Each row is a point. Examples show where two turns around zero, p and q, send a point. Where does a point land after both, in the order given? Backwards means that the second turn is done in reverse. Each puzzle has new turns, and all numbers are rounded.

Turn p:
-0.004,-0.036 => -0.032,-0.017
0.022,0.024 => 0.032,-0.005
-0.026,0.030 => 0.010,0.038
0.008,-0.017 => -0.010,-0.016
Turn q:
-0.015,0.027 => -0.015,0.027
0.000,-0.019 => 0.000,-0.019
-0.002,0.015 => -0.002,0.015
0.040,0.015 => 0.040,0.015
-0.024,-0.038 => -0.024,-0.038
Where do these land?
q, then p: 0.035,0.019 => 0.035,-0.019
p, then q: -0.038,-0.006 => -0.026,0.028
p, then q: 0.003,-0.013 => -0.009,-0.010

Turn p:
-0.009,-0.019,0.019,0.017 => -0.021,-0.011,0.012,0.020
-0.026,0.045,-0.020,0.019 => -0.003,0.054,0.017,-0.016
0.001,-0.031,0.019,-0.044 => 0.034,-0.041,0.001,0.020
0.016,0.028,-0.002,0.015 => -0.010,0.026,-0.022,-0.006
-0.011,0.013,-0.033,0.008 => -0.001,0.018,0.013,-0.031
0.029,-0.035,0.016,-0.015 => 0.001,-0.044,-0.021,0.011
Turn q:
0.008,0.009,0.019,-0.044 => 0.035,0.019,0.016,-0.024
-0.021,0.003,0.031,-0.026 => 0.016,0.024,0.035,0.000
0.025,-0.006,-0.006,0.032 => -0.014,0.000,-0.037,0.012
-0.007,0.035,-0.017,0.020 => -0.038,-0.005,-0.002,-0.022
-0.006,-0.040,-0.027,0.018 => 0.000,-0.037,-0.011,0.034
Where do these land?
q, then p: 0.034,-0.009,-0.038,-0.001 => 0.006,-0.035,0.005,-0.038
q, then p: -0.015,-0.013,0.007,-0.020 => -0.011,-0.005,-0.020,0.017
q, then p: -0.002,0.012,-0.025,-0.010 => 0.015,-0.024,0.007,0.004
q, then p: 0.037,-0.034,0.041,0.007 => -0.025,0.034,-0.031,-0.039
p, then q backwards: -0.023,-0.002,0.012,0.017 => -0.026,0.000,0.013,0.010
q, then p: -0.032,0.048,0.003,0.007 => 0.031,0.014,0.027,0.039

Turn p:
0.016,-0.042,-0.013,-0.030,-0.006,0.039 => 0.011,0.004,0.051,-0.008,0.002,-0.043
-0.012,-0.010,0.016,-0.001,-0.001,0.053 => 0.045,0.021,0.014,-0.018,0.009,-0.015
-0.034,0.028,0.003,-0.024,-0.003,0.014 => 0.003,0.010,-0.013,-0.049,0.001,0.007
0.025,-0.014,0.004,-0.032,0.029,-0.025 => -0.027,-0.011,0.042,0.007,-0.014,0.022
0.021,0.024,0.009,0.031,-0.024,-0.007 => 0.007,0.006,-0.036,0.026,-0.025,-0.002
-0.010,0.003,0.002,0.019,0.013,-0.011 => 0.000,-0.001,-0.012,0.010,0.016,0.017
0.039,0.028,0.012,0.024,0.006,-0.066 => -0.035,-0.015,-0.027,0.048,-0.035,0.041
-0.001,0.012,-0.024,0.018,0.004,-0.003 => -0.016,0.015,-0.018,0.010,0.013,-0.004
-0.045,-0.028,-0.009,-0.006,-0.016,0.004 => 0.010,-0.028,-0.003,-0.026,0.035,-0.020
Turn q:
-0.017,0.005,0.021,0.011,-0.023,-0.031 => -0.022,-0.025,-0.028,0.014,-0.014,0.008
-0.020,-0.014,-0.001,-0.023,0.011,0.019 => -0.013,0.029,0.006,0.007,0.018,-0.014
0.019,-0.004,0.008,-0.025,-0.009,0.008 => -0.014,0.010,0.004,-0.030,0.002,0.002
0.008,0.010,0.022,-0.025,0.027,0.026 => -0.014,0.011,0.029,-0.012,0.034,0.013
-0.003,0.020,-0.052,-0.024,0.018,0.011 => 0.021,0.001,0.027,-0.008,0.013,-0.052
0.016,-0.003,0.009,0.077,-0.024,0.023 => 0.028,-0.001,0.013,0.026,-0.057,0.050
-0.003,-0.014,-0.005,0.008,-0.001,-0.055 => 0.012,-0.023,-0.051,0.002,0.003,-0.006
Where do these land?
q, then p: 0.019,-0.011,0.007,-0.071,-0.025,0.013 => -0.028,-0.015,0.000,-0.068,-0.003,0.026
q, then p: 0.019,-0.016,-0.010,-0.032,0.029,0.017 => -0.018,0.018,0.016,-0.014,-0.020,0.037
q, then p: 0.006,0.019,-0.007,0.023,-0.033,-0.006 => 0.014,-0.028,-0.004,0.003,-0.008,-0.032
q, then p backwards: -0.036,0.001,0.015,0.010,-0.014,0.016 => 0.036,0.003,-0.015,0.010,0.011,-0.018
p, then q: -0.020,-0.001,-0.006,0.016,-0.003,-0.030 => 0.022,0.025,-0.003,0.016,0.007,-0.014
q, then p: 0.013,-0.013,0.006,0.020,0.013,-0.012 => -0.001,0.023,0.013,0.011,-0.003,-0.016
q, then p backwards: 0.006,-0.004,-0.022,0.022,-0.035,0.000 => 0.025,0.016,0.021,-0.010,-0.028,0.004
q, then p: -0.027,0.028,0.005,0.012,0.090,0.004 => 0.025,0.028,0.031,0.060,0.025,0.056
p, then q: 0.021,-0.002,0.012,0.000,-0.022,-0.002 => 0.001,-0.003,-0.017,-0.006,-0.027,0.005
